Every row gives one point. Each copy is the shape, with its points in the same order, turned, moved and blurred by noise. Is it also mirrored, or only turned?
(in the rows, 128 means zero)

Shape:
[[116 171]
 [215 174]
 [127 126]
 [ 76 132]
 [ 95 101]
 [125  90]
 [217 149]]
Copy 1:
[[ 78 138]
 [113  30]
 [120 134]
 [ 95 168]
 [125 181]
 [155 165]
 [147  49]]
Copy 1 is: mirrored
Copy 2:
[[ 90 141]
 [ 99  42]
 [134 135]
 [121 188]
 [153 174]
 [170 136]
 [116  43]]
Copy 2 is: mirrored
Copy 3:
[[ 80 176]
 [179 216]
 [115 137]
 [ 70 124]
 [101  96]
 [125 119]
 [176 199]]
Copy 3 is: only turned
Copy 4, 7 rows:
[[100 156]
 [184 202]
 [130 117]
 [ 86 103]
 [120  82]
 [146  83]
 [201 185]]
Copy 4 is: only turned

Shape (7 x 3):
[[112 147 133]
 [191 211 101]
 [192 143  88]
 [ 60  98  74]
 [123 114  91]
 [150  49 144]
 [132 123 130]]
Copy 1:
[[127 119 146]
 [224  61 135]
 [192 114  86]
 [ 68 110  73]
 [121 116  84]
 [137 207  93]
 [135 133 122]]
Copy 1 is: mirrored
Copy 2:
[[133 137 156]
 [215 161  88]
 [199 100  93]
 [ 66  70 123]
 [142  81 127]
 [161  39 191]
 [143 107 152]]
Copy 2 is: only turned
Copy 3:
[[123 149 126]
 [184 217  90]
 [209 156  92]
 [100  82  63]
 [154 124  89]
 [187  60 146]
 [152 132 128]]
Copy 3 is: only turned
Copy 4 (7 x 3):
[[111 136 124]
 [179 193  75]
 [165 131  47]
 [ 29 110  82]
 [ 97 115  77]
 [128  39 101]
 [121 112 108]]
Copy 4 is: only turned

Shape, 7 rows:
[[104 192  74]
 [148 103 131]
 [146 104 123]
 [167 249  97]
 [ 88 123  86]
 [120 139 133]
 [ 99 122 135]]
Copy 1:
[[ 77 177  82]
 [123 108 152]
 [121 104 147]
 [160 238  89]
 [ 56 122 119]
 [ 97 144 144]
 [ 84 122 155]]
Copy 1 is: only turned
Copy 2 (7 x 3):
[[ 46 123 104]
 [153  88 140]
 [141  85 141]
 [ 23 156 183]
 [103  85  83]
 [132 123 116]
 [139 123  96]]
Copy 2 is: mirrored
Copy 3, 7 rows:
[[100 168  77]
 [189 114 124]
 [189 114 119]
 [123 248 110]
 [128 102  81]
 [148 127 132]
 [141 102 130]]
Copy 3 is: only turned
Copy 4 (7 x 3):
[[ 86 198 125]
 [127 106 118]
 [114 105 110]
 [145 244 135]
 [ 64 140 109]
 [ 99 121 139]
 [ 79 117 139]]
Copy 4 is: only turned

Shape (8 x 4):
[[177 154 205  80]
 [185 160 159  74]
 [ 80  58 164 157]
 [ 52 150 126 177]
 [161 145 128  91]
 [139 159  75 162]
 [158 137 143  42]
 [102 101 145 149]]
Copy 1:
[[243 162 158 123]
 [225 166 129 103]
 [142  51 178 159]
 [ 81 140 197 158]
 [184 154 125  97]
 [ 99 155 156  67]
 [218 159  98 127]
 [136  88 175 135]]
Copy 1 is: mirrored
Copy 2:
[[107 217 158 107]
 [120 208 110 106]
 [110  68 185 154]
 [209  85 154 173]
 [131 170  99 113]
 [175 130  68 175]
 [114 177 113  65]
 [135 100 154 156]]
Copy 2 is: mirrored

Shape, 9 rows:
[[164 141  98 110 199 114]
 [ 57  79 174 156 115 140]
 [154  87  77  32 134 143]
 [126 176 106 132 142 112]
 [ 66 158 175  35 187 131]
 [106 119  79 124 108 117]
 [ 99  74  75 139 122 101]
 [ 91 188 106 136 207 153]
 [166  77 164 151  70 215]]
Copy 1, 9 rows:
[[133 139 121 114 182  98]
 [ 88  87 218 142  79 155]
 [156 112 107  32 148 155]
 [116 164 128 123 124  86]
 [129 177 239  45 164 138]
 [ 94 115 121  84  96 113]
 [ 75  59 126  83 111 108]
 [ 72 190 153 135 184 121]
 [155  93 140 183  77 211]]
Copy 1 is: only turned
Copy 2 (9 x 6):
[[140  98  82  94 184  96]
 [109  61 194 166  72 102]
 [134  71  35  68  86 131]
 [127 144 112 129 144  66]
 [169  43 138  70  99   7]
 [ 87 116  95 134  99 106]
 [ 54  92 111 130 110 132]
 [140  93 104 160 169  22]
 [197  93 129 184  62 187]]
Copy 2 is: mirrored
Copy 3:
[[177 105 107 135 165 104]
 [ 33 108 149 167  96 158]
 [158  96  69  47 105 148]
 [150 176 125 152 127 132]
 [112 132 207  51 150 139]
 [108 157  74 132 109 144]
 [ 79 123  50 145 113 121]
 [142 161 143 143 206 156]
 [123  67 113 179  55 234]]
Copy 3 is: only turned

Shape:
[[169 100 114 106 136 115 133 157]
 [146 153 119 100 128 125 133 149]
 [101 144 115 122 116 115 145 163]
 [104 127 137 100 129 115 127 164]
 [166 118 155 152 148 160 191  67]
 [143 153 140 101 148 122 128 154]
 [106 143  84 111 138 121 120 129]
 [110 154 137 100 151 193 115 163]
 [103 142 112 102 147 118 173 106]
 [129 101 153 128 135 113 117 152]
 [130 107 156 115 142 110 124   8]
 [117 143 143 146 126 137 122 129]
 [103 122 140 105  99 146 116 158]
 [112 110 116 139 155 110 141 159]]
Copy 1 (14 x 8):
[[125 108  90 116 132 100 119 167]
 [118 155 105 113 127 124 124 145]
 [102 144 109 103 140 136 171 138]
 [ 99 134 127  87 151 126 143 146]
 [ 87 101 128 208  92 107 112  99]
 [114 158 123 118 145 116 117 150]
 [104 144  78 101 152 133 136 106]
 [ 96 147 129 121 161 189  98 146]
 [ 59 147  96 127 127 111 139 107]
 [123 101 137 110 156 108 137 141]
 [ 93  98 134 134 109  68  85  26]
 [124 129 137 131 145 138 141 109]
 [112 117 136  84 133 158 140 138]
 [102 114 102 124 173 112 159 140]]
Copy 1 is: mirrored
Copy 2:
[[170 120 109 111 133 102 144 153]
 [136 166 118  94 133 111 139 140]
 [100 152 126 119 112 108 147 162]
 [104 135 130  99 130 103 128 172]
 [148 127 166 144 158 162 187  73]
 [133 166 136  96 151 105 141 156]
 [ 98 155  79 124 143 114 135 142]
 [116 162 127  87 150 173 112 177]
 [ 82 140 120 116 149 119 182 119]
 [132 116 150 129 142  95 123 158]
 [108 102 139 135 198 104 129  25]
 [105 151 149 138 134 123 120 136]
 [102 129 134 105 109 125 102 162]
 [122 125 123 145 147 108 152 176]]
Copy 2 is: only turned
Copy 3:
[[174 106 136 105 151 113 143 152]
 [149 153 138  92 124 117 127 133]
 [104 137 121 118 111 100 129 160]
 [105 117 139  98 126 109 123 156]
 [155 118 146 187 143 145 174  70]
 [135 151 161  96 143 116 118 138]
 [112 141  83  98 134 131 127 134]
 [104 151 161 104 117 184 115 150]
 [ 99 137 110 113 142 124 165 102]
 [122  96 155 128 136 106 112 146]
 [130  81 111 140 142 131 120   7]
 [112 131 129 147 120 122 104 123]
 [111 107 140 101  81 123 112 150]
 [106 110 109 132 151 107 138 159]]
Copy 3 is: only turned

Shape (13 x 9):
[[ 91  82  74 138  92 163  74 130 198]
 [136 149  60  94  51 132 147 149  69]
 [123 190 126  58 157 142 133  65 154]
 [144  86 157 183 164  86 198  43 210]
 [ 96 166  77  72  77 193 109 161 107]
 [112 113 154 192 147 184 159 178 104]
 [158 163 136 174 115  83 113 145 197]
 [150  67 182 107 187 126 127 140  98]
 [102 133 151  81 169 115 178 132 209]
 [ 69 120 123 102  97 105  72 103 168]
 [107 205 175 178  80 197  99 146 118]
 [162 108 182  88  63  74 167 101 181]
 [ 93 181 159 182 174 111 181 135 153]]
Copy 1 (13 x 9):
[[ 71  72  73 192 136 119  70 101 143]
 [147 123  91 126  64  94  87 170  44]
 [110 152 150  56 129 153 130  88 127]
 [129  72 155 158 134  82 244  62 183]
 [103 143  90 127 110 158  57 170  62]
 [168 112 143 210 195 129 143 176  94]
 [155 142 134 177 109  84 117 126 207]
 [177  35 180 112 189 108 128 157 122]
 [ 92 108 126  96 154 135 175 156 184]
 [ 61 103 141 135 127  84  77 115 143]
 [134 191 190 215 132 156  81 153  97]
 [116  67 180 124  45  99 163 151 173]
 [140 175 149 158 183  88 188 146 150]]
Copy 1 is: only turned
Copy 2 (13 x 9):
[[167  83 123 117  86 107  51 150 213]
 [171 189 104 124  77 163 153 126 125]
 [ 26 167 135  73 132 130 109 140 178]
 [ 37  40 124 155 131  38 183 179 215]
 [166 198 142 104 110 179  81 119 158]
 [146 102 168 216 186 138 117 143 146]
 [ 84 129 132 179  82  62  94 212 150]
 [107  62 155 108 197 109 135 159  88]
 [ 83 143 161  95 177  70 131 201 205]
 [125 128 139  89  93  53  64 117 169]
 [101 167 212 214 101 146  61 109 139]
 [ 94 118 185  95  73  49 186 184 144]
 [ 62 155 136 207 179  67 123 160 173]]
Copy 2 is: mirrored

Shape, 14 rows:
[[170  88 114  66 149 123 133 103 114]
 [145 178 116 115  99  96 137 136 141]
 [167   7 147 164 148 105 122 176 137]
 [160 132 131 117 147 149 139 114 127]
 [ 66 152  99 151  93  98 125 105 177]
 [ 84 176 133 120 155 124 125 125 153]
 [ 68 105 101 139 135  94  97 125 136]
 [149 141 112 153 148 105  75 163 120]
 [150  98 139  85  69 151 132 144 174]
 [166 171 110 158 151 119 100 110 193]
 [159 160 168 164  58 141  99 142 117]
 [166 156 120 149 143 183 128 119 139]
 [170 163 178 134  92  94  91 107 131]
 [ 74 176 124 163 144  93 138 131 121]]
Copy 1 (14 x 9):
[[126  84 170  66 133 157 130 129 140]
 [171 152 114  71 104 125 128  89 105]
 [161  94 207 178  89 128  86 182 158]
 [150 114 130 112 138 175 134 108 130]
 [114 155  74 121  92  80 112  71 132]
 [122 177 110 122 147 124 134  73 141]
 [ 96 143 129 134 133  86  87 113 136]
 [175 149 147 127 148 134  58 108 118]
 [139 141 129  85  45 174 118 127 158]
 [191 117  99 120 131 135  93  46 164]
 [176 154 114 131  62 182  92  93  62]
 [169 118  84 132 146 194 118  98 132]
 [164 139 153 112  84 160 105  44  82]
 [129 172 103 149 153  85 130  84  95]]
Copy 1 is: only turned
Copy 2, 14 rows:
[[163  87 128 105 140  84 155 131  99]
 [147 173 155 122  78  98 124 144 149]
 [144  28 182 166 155 159 109 197 113]
 [150 129 153 125 145 115 153 113 139]
 [103 157  99 170  55 140 102 120 157]
 [108 183 118 151 134 111 103 114 147]
 [116 134  97 182 103 143  97 142 101]
 [172 157 173 159 126 143  89 143  99]
 [147 102 123  68 105 145 126 165 170]
 [160 141 176 147 102 119  78  74 162]
 [136 174 197  97  86 189 140 146 140]
 [172 148 163 135 147 147 147  91 165]
 [115 156 204  90  83 133 119 118 111]
 [100 193 139 196 107 119 122 134 133]]
Copy 2 is: only turned
Copy 3:
[[111  76 161  86 110 133 145 131 109]
 [146 160 119 110  86  99 150 111 163]
 [ 72  84 125 184 129  89 136 222  88]
 [158 120 144 117 131 133 142 135 118]
 [ 99 174  72 140 132 137 119  93 190]
 [143 164 117 109 175 108 130 102 168]
 [ 64 156  86 115 157 117 117 126 140]
 [132 163  97 102 122  76 108 162 105]
 [114 125 182 150  83 137 113 153 177]
 [186 123  71 126 122 104  95 128 154]
 [157 203 148 173  75 108 111 127 114]
 [194 146 127 123 132 151 121 153 121]
 [153 152 138 153  79  76 109  86 112]
 [127 193  82 122 164  98 162 102 144]]
Copy 3 is: only turned
Copy 4, 14 rows:
[[152  95 145  63 147 128  97 127 119]
 [134 113 109 145 118  80 131 124 155]
 [117  93  94  86 169 155  50 247  86]
 [148 123 129 126 151 141 112 123 120]
 [110 179  68 129 115  91 183 145 119]
 [103 164 132 157 160 122 163 126 130]
 [ 90 166 113 104 156  90 132 167  85]
 [113 142 131 155 167  85  69 165 130]
 [109 115  96 109  68 169 108 152 134]
 [135 176  84 134 166 113 100 141 179]
 [164 148 110 189  77 124  79 146 101]
 [138 147 110 152 158 158  91  89 132]
 [188 163 141 150  96 114  94 168 141]
 [125 147 112 170 174  77 169 153 110]]
Copy 4 is: mirrored

Shape:
[[173 135  62 170 148 109 156 184  91  84  73]
 [115 152 143 144  42 157 168 173 116 163  95]
 [150 113 124 133 149  98 163 102 171 145 179]
 [123 112  78  67 117 133 166  76 155 117 139]
 [131 112 179  85 154 131  51 109 133 150 165]
 [176 131 135 164 126 164 164  86 156 145 166]
 [139   7  81 128  57 176 130 132 145 157 167]
 [121 110 176 169 145 136  95 100 161  91 173]
 [153 143 136 148  56 224 145 143 171 149 134]
 [139 138  22 150 148 132 105 120  69 150 133]
 [171 111 152  41 136 140 154 120  84  85 163]
 [143 150 164 173 149 112 163 118 125 121 180]
 [145 157 112 126 115 164 149 135 175 113 183]
 [145 155 135 168  45 110  65 154 102 145 105]]
Copy 1:
[[145 218  89 184 165 111 138 171 151  64  70]
 [ 89 198 153 110  81  92 158 157 140 152 139]
 [177 111 114 139 188 160 132 135 169 150 156]
 [123 129 100  76 183 173 164 135 199 143 100]
 [177 132 145 101 136 216  91  70 111 126 136]
 [150 130  99 179 135 172 174 112 166 165 162]
 [161  92  95  93  57 186 156 206 170 142 106]
 [135 111 143 169 129 212 115 103 150  92 173]
 [113 191 148 140  71 176 183 155 165 184 140]
 [107 174  18 133 155 159 116 150  99 121  87]
 [186 175 114  69 156 174 190  74 173  75 127]
 [146 131 113 174 163 137 139 105 152 115 194]
 [128 186 122 137 160 202 153 146 190 145 172]
 [116 197 114 135  67 119  60 110 140 135 120]]
Copy 1 is: only turned
Copy 2, 14 rows:
[[ 79 169 112 106 197 104 213 162 158  73 146]
 [ 60 152 175  61 122 177 160 155 121 173 102]
 [155 122  70 135 120 114 172  95 108 172 123]
 [146  62  83  57 134 137 141  78 140 126 140]
 [201 153 142 139 108 112  66 117 115 143 127]
 [149 123  98 144 107 183 188 110 101 142 102]
 [167  55 169 114 191 184 161 138 133 203 177]
 [154 110 126 194  96 117 119 137 128 132  94]
 [134 118 155  90  95 228 172 169 142 165  92]
 [100 165  82 123 193 174 131 113 153  96 203]
 [186 109 120  58 111  96 141 142  61  86 146]
 [118 147  87 162  98 119 165 129  78 134 111]
 [144 110  80 108  89 162 156 156 142 146 123]
 [ 83 190 205 129  99 154 134 129 157 145 168]]
Copy 2 is: mirrored

Shape:
[[ 72 179  39 218 138  61 131 111 198 128 128 118]
 [146 123 183  89  58 151 161 112 122 156  96 174]
 [126 102 209 134  45 134 126  78  80  79 146 200]
 [121 112 146 161 134  90 161 154 115 172 160 126]
 [ 97 129 127 120  95 168  80 151 118  69  92 151]
 [198 121 166  86  99 150 188  85 119  75 147 139]
 [100 166 128 146 147  74 115 149 206  80 138  98]
 [ 90 165 117  62 145 118  63  83  73  70 105 182]
 [129  48 188 131 115 131 194 108 100  99  78 191]
 [100 130 104 145 137  57  67 105 159  95 109  85]
 [ 53 146 120 161 131  72 109 102 177 138 125  62]
 [144 162 119 234 166  66  95 141 177 151 121  95]
 [ 62 187 137 133 162 167  91  85 109  61 118 101]
 [136  61 166 100 106 165 146 114 134 116 181 189]
 [171  52 164  97  81 197 134  60  99 117 121 171]
 [113 120 180 170 147 102 129  99 197 164 114 179]]
Copy 1 (16 x 12):
[[128 225  26 219 143  92  49 137 170 207 130  98]
 [118 123 176 138  63 155 169 109 153 150  91 158]
 [ 83 125 213 161  50 211  72  96 129 128 145 157]
 [ 99 124 129 176 141 135 130 170 119 193 146 111]
 [ 69 171 118 166  93 154 103 148 156  61  97 160]
 [184 102 162 104  89 208 117 112 134 113 133 112]
 [145 182  92 167 133  92  67 186 200 127 148  93]
 [ 60 207 145  74 115 117  68  91 111  73 105 151]
 [ 92  75 169 140 128 218  90 123 161 163  57 139]
 [114 166  98 189 143  58  47 124 155 106 116  92]
 [ 92 174  92 198 137  72  88 135 186 157 137  50]
 [159 186 110 249 200  86  88 155 141 169 147 115]
 [ 62 232 120 142 150 157  97 115 165  68 143  74]
 [ 94  71 137 124 100 187 119 115 149 143 168 176]
 [110  71 157 138  93 208 139  55 129 101 121 155]
 [121 144 149 177 162 123 107 116 206 203 127 158]]
Copy 1 is: mirrored
Copy 2 (16 x 12):
[[109 183 130 245 191  64  99 160 158 149 172 220]
 [178 130 191  97  60 109 171 119 113 144  90 154]
 [120  78 139 106  34  50 179  85  77 140  79 193]
 [129 122 163 157 129  52 148 161 127 204 146 119]
 [104 133  87 124 117 133 131 126 100 121  62 168]
 [188 116 124 106  80  67 199  65 123 104 139 119]
 [ 93 167 104 171 150  53 112 144 203 116 131 150]
 [123 148  99  50 173  70 105  81  82 123  74 208]
 [139  68 190 136 122  82 228  97 102 135  61 139]
 [105 136 124 175 169  46  53 128 146 105 108 158]
 [ 73 165 175 187 154  68  63 131 157 133 148 154]
 [140 162 118 245 155  38  81 141 182 198 116 143]
 [ 65 186  93 128 155 100 108  40 112 139 108 163]
 [140  44 134  91  88 102 183 110 137 158 136 155]
 [186  46 156 106  76 131 164  54  86 133 101 144]
 [137 111 187 167 125  73 139 112 204 192  95 190]]
Copy 2 is: mirrored
Copy 3 (16 x 12):
[[ 83 225  69 175 141  60 115 131 211 144 124 150]
 [144 124 188  85  64 150 221 119  99 163 105 144]
 [148 146 216 130  63 146 163  99  36 124 129 200]
 [115 104 135 145 156  89 164 149 121 185 161 122]
 [124 162 166 104  86 166 103 191 113 102 101 145]
 [186 156 182  88 135 160 166  91  80  99 171 127]
 [114 180 157 121 129  73 101 157 201 113 160 136]
 [111 188 165  64 129 132  58 132  74 116  63 182]
 [143  77 190 150 144 142 216 123  81  99  95 152]
 [129 158 141 139 116  69  47 120 171 122 118 124]
 [ 60 161 129 146 125  70  93 108 181 149 142 112]
 [151 156 114 203 141  82  98 140 216 199 153 120]
 [ 73 209 183 131 147 169  58 129 127 123 118 118]
 [136  85 161  98 132 161 177 118  78 120 177 197]
 [159  95 151  90 104 208 169  74  68 115 126 169]
 [125 118 163 143 132 122 167 103 191 180 121 194]]
Copy 3 is: only turned
Copy 4:
[[ 93 134 100 243 151  44 169 150 170 144  92 140]
 [159 123 165  76  41 159 108  87 155 127 106 155]
 [147 132 159 130  72 165  23  42 171  74 129 173]
 [100 117 152 135 132 142 106 119 171 183 141 100]
 [134 126 147 140  99 156  75 180 140  61  97 190]
 [207 107 160  95 126 172 130  60 150  78 156 143]
 [132 132 169 159 175  55 133 171 182  94 112 126]
 [158 141 113 115 151 108  39 131  68  83  83 212]
 [112  68 148  94 102 203  89  50 166  90  69 132]
 [145  94 152 199 147  52  86 169 127 103  90 116]
 [ 92 124 188 199 132  46 128 150 121 130 101 109]
 [150 129 162 226 169  93 125 171 200 188  80 104]
 [127 171 188 184 171 131 100 145  81  71  97 191]
 [124  60 166  93 109 166  83  82 171 116 165 194]
 [178  53 172 116  65 204  83  60 121 101 131 193]
 [119  94 193 140 123  95 113  90 204 168  61 169]]
Copy 4 is: mirrored

Shape:
[[101 110  99 137 179 158 169 140 179 175 124 105]
 [161  94 194  59  92 146 143 130 126  95 183 127]
 [198 171 116 110  50  92  97 124  95 159 195  90]
 [141 139  84 108 157 142 151  52 131 171 176 149]
 [179 137  95  83 123  81 147 167 122  78  93 133]
 [169  67 175 121 103 105  86 132 165  66 193 110]
 [110 153 135 167 167 117  86  93 163 171 153  80]
 [132  78 131 147 112 144  65 148 145 139 180 146]
 [161 160 130 159 180 137 176 151 215 124 112 160]
 [119 122 195 125 154 109 111 161  99 143 119 148]
 [ 68 101 183 143 171 123 160 140 146 108 118 177]
 [223  74 183 116 149 202  74 157  72 129 154 132]
 [ 65 146 197 187  98 106 120 127  97  90 129 111]
 [182 149 127  83 106 131  43 150 138 105 205 121]
 [106 169 107  80  87 121 106  86 170 119  88 157]
 [ 89 129 143 142 160 144 174 130 152  62 208 127]]
Copy 1 (16 x 12):
[[ 96 135 135  95 152 166 126 114 106 116 128  56]
 [ 85  97 181 170 118 102  90 133  57  59 139 192]
 [153 156  86 167  68 109 101 131  17 147 158 206]
 [118 141 161 114 142 180  95  56  77 174 175 157]
 [172 167 113 174 153 142 160 137 118  62 137 191]
 [140  81 170 152  43  78 117 130 105  55 171 162]
 [149 141 152 103  91 104 111 108  96 182 127  90]
 [117  75 135 127  64 137 105 159 125 128 170 146]
 [132 139 109 156 150 144  88  64 166  89 109  83]
 [115  91 145 169 152  88 141 157 126 149 117 142]
 [ 65  96 170 132 150 102 155 115 180 119 112 124]
 [150  39 183 223 114 166  69 196  79 117 135 157]
 [ 76 140 160 162  65  73 180 128 131 160  74 155]
 [160 143 137 156  74 101  52 165 100 114 187 188]
 [133 173 131  72 125 128 104 108 132 119  93 218]
 [ 58 163 190 167  88 117 129  85 139  92 169 110]]
Copy 1 is: mirrored
Copy 2 (16 x 12):
[[134 139  82 190 185 123 161 114 161 156 104 128]
 [178 114 203  60 114 140 156 122 138 144 142 103]
 [ 89 108 177 117 100 131 139 112 127  83 249 139]
 [138 128  92 133 176 176 146  40 128  96 155 141]
 [138 118  98  67 116  62 147 152 135 111 150 186]
 [176  53 202 113 101 106 113 139 166 101 131 110]
 [ 89 123 127 188 179 116  81  98 145  95 135  86]
 [149  76 168 171 120 167  96 135 132 127 131 146]
 [148 195 113 161 143  86 140 109 180  99  81 178]
 [137 139 176 117 184 100  92 150  91 147 124 145]
 [201 157 134 144 174  89 108 130  92 155  75 124]
 [122  90 217  79 181 201 139 187 140 104 113 174]
 [162 155 165 147 152  83  90 172  54 100 135  63]
 [124  93 172  87  89 163  71 133 182 110 189 138]
 [102 146  84 105  70 114 113  79  88 126 112 120]
 [238 151 112 137 151 122 118 131 161 109 140  79]]
Copy 2 is: mirrored
Copy 3, 16 rows:
[[ 84  64 151 135 141 158 153  71 121 144 119 122]
 [120 140 206  92 103  47  78 129 107 126 180  86]
 [219 145 129 148 158  68 139 164 130 164 204  72]
 [159 143 121 118 173 109 125  66  83 128 109 151]
 [151  55 113  96  87  40 135 159 165 132 135 139]
 [115  80 180 148 141  50  48 154 121  88 205  79]
 [136 109 138 181 191 160 112 131 135 111 114  81]
 [ 92 107 110 170 143 100  66 129 105 134 188  92]
 [ 90  55 162 111 156 145 109 127 169 140 130 204]
 [ 93 115 159 157  95 102  94 183 120 168 102 102]
 [ 42 106 180 154  96 110 103 141 104 116  90 162]
 [134 114 130  86  95 126  12 158  92 196 169  52]
 [110 141 178 191  71 138 122 201 121  77 138 110]
 [139 131 111 104 182  58  76 167 144 129 200  65]
 [120 159 112 146 123  64 121  91 201  93 112 135]
 [ 83 105 182 106 139 116 124 148  78  52 160 149]]
Copy 3 is: only turned
Copy 4, 16 rows:
[[119 114  91 201 148 117 128 132 134 166 145 158]
 [143 117 181  65  95 164 142 144 183 160 174 209]
 [213 141 112  53  71  62  97 184 129  99 208 173]
 [149 167  84 122 124 104 138  88  74 146 159 179]
 [171 127 121 104 168 120  81 147 178  60 130 227]
 [143 119 205  91 118 142 109 135 192 117 242 166]
 [131 148 135 145 145  50 112 132 116 156 176  89]
 [107  74 153 110 104 123  92 134 121 125 214 131]
 [ 80 186 113 202 146 118  74 122 171 115 160 191]
 [112  99 202 124  94  74 110 140 150 121 108 181]
 [ 72 108 169 159 120 115 147  78 179 125 107 170]
 [136 109 216  93  97 184  51 204  91 154 150 176]
 [109 124 189 120  96  83 184 145 185  76 126 105]
 [118 110 151  37 137  91  80 178 124 117 225 178]
 [116 129  72  60 152 110  91 101 197 122 125 133]
 [ 74 144 162 146 145 128 211 129 151 106 195 180]]
Copy 4 is: only turned
